Rows are points. Examples show where two turns around zero, p and q, send a point. Where does a point land after both, in the order given? Backwards means that the second turn is done in reverse. Each puzzle has new turns, and all numbers are rounded.

Turn p:
[2.7 3.4 1.3] -> [0.5 4.0 2.0]
[-1.5 -0.7 -3.9] -> [-0.2 -0.8 -4.2]
[-1.2 -1.8  0.3] -> [-0.3 -2.2  0.0]
[3.8 1.3 0.9] -> [2.5 2.7 1.8]
[-3.8 -2.1  1.4] -> [-2.6 -3.7  0.4]
Turn q:
[-4.1 -0.8 -1.0] -> [-2.9 -3.0 -1.0]
[ 3.4 -2.9  2.0] -> [3.3 0.2 3.6]
[-3.0 -1.1 -2.6] -> [-1.3 -3.4 -2.0]
[-1.7  0.3 -0.9] -> [-1.3 -1.0 -1.1]
[3.6 0.9 0.4] -> [2.7 2.6 0.4]
[1.9 3.6 2.1] -> [-0.4  4.6  0.2]
Where do these land?
p, then q backwards: [3.5 0.1 1.7] -> [ 3.3 -1.1  1.7]
q, then p backwards: [-3.7  2.7  0.1] -> [-3.9  2.2 -1.0]
p, then q backwards: [-2.1  0.3 -3.0] -> [-1.8  2.0 -2.5]
p, then q: [ 2.3 -3.0  1.2] -> [2.8 0.8 2.7]

Turn p:
[1.4 0.3 1.0 1.6] -> [ 1.5  0.5 -0.9  1.5]
[ 1.7 -1.2 -5.4 -3.1] -> [-0.7 -5.0 -1.4 -3.9]
[-0.8 -2.8  2.3 -1.2] -> [ 1.3  0.2  3.7 -0.1]
[-2.9  0.4  3.6  4.6] -> [-1.0  3.4  1.4  5.3]
[-1.1  2.9  0.5  0.5] -> [-1.5  2.4 -1.4  0.1]
[ 1.8  0.3 -1.9 -2.4] -> [ 0.6 -1.6 -1.2 -2.9]
Turn q:
[1.6 0.2 0.8 4.0] -> [-2.1  0.2  0.2  3.8]
[ 0.0  1.6  0.4 -3.1] -> [ 1.5  1.9 -1.0 -2.3]
[ 0.3 -1.4 -2.4  3.9] -> [-1.8 -3.4 -0.5  2.8]
[ 0.9 -2.9  2.7  0.4] -> [1.2 0.4 3.5 1.7]
[-2.6  1.1  0.3 -4.2] -> [ 1.1  1.1  0.0 -4.8]
[-3.0  2.1  0.9 -3.9] -> [ 0.2  2.0 -0.2 -5.0]
[ 2.9 -0.8 -2.8  2.9] -> [ 0.1 -2.4 -2.0  3.9]
Where do these land?
p, then q: [ 0.7  0.2 -0.6  3.1] -> [-1.5 -2.2 -0.5  1.8]
q, then p backwards: [-1.1  0.2 -1.4  1.2] -> [-0.5 -0.1 -2.1  0.2]
q, then p: [-2.9 -3.6  2.7 -3.2] -> [ 4.2  3.2  2.1 -2.5]
p, then q backwards: [ 0.1  1.3 -3.6  0.9] -> [-0.9  1.6 -3.0  1.7]
p, then q: [ 3.3 -1.8  2.2 -4.5] -> [ 5.2  3.4 -0.4  1.0]
p, then q backwards: [-0.1  3.7  0.6  2.5] -> [2.4 3.7 0.2 1.0]

Turn p:
[ 3.0 -2.3 -4.1  0.7] -> [ 1.5 -4.7  2.4  1.1]
[-3.5  1.5  0.0  2.1] -> [-1.0  2.6 -0.9  3.2]
[ 3.3  2.0 -0.4 -1.4] -> [ 3.5 -0.4  0.4 -2.1]
[-1.9  1.4  3.5  1.9] -> [-1.6  4.3  0.3  0.1]
[-0.7 -2.7  1.1 -3.3] -> [-2.4 -1.8 -2.1 -2.5]
Turn q:
[ 1.2 -3.4  3.6 -3.1] -> [ 2.5  0.0  5.1 -1.9]
[-1.1  1.9  0.8  4.4] -> [-3.7  2.1 -1.0  2.5]
[ 1.3  0.6 -2.7  1.2] -> [ 0.9  0.9 -3.0  0.6]
[ 0.7  2.9  1.8 -0.6] -> [-2.2  0.8  0.0 -2.6]
[-2.1 -2.0 -3.4 -2.0] -> [ 2.5 -3.9 -1.1  1.3]
Where do these land?
q, then p: [-2.2  0.8 -0.3  2.9] -> [-1.2  1.0  0.4  3.4]
p, then q: [-2.5  1.5  1.0 -2.2] -> [ 0.3 -1.5 -3.5 -0.1]
p, then q: [ 0.1  2.3 -2.5 -3.6] -> [ 4.1  1.1 -2.6 -0.1]
q, then p: [ 0.9  0.5 -3.8  2.7] -> [ 2.7 -1.5  1.3  3.4]
q, then p: [ 3.6 -0.7  2.8 -1.8] -> [ 2.0  1.6 -1.7 -3.9]
p, then q: [ 0.1 -4.4  2.8  1.9] -> [-2.8 -3.2  3.5  0.6]
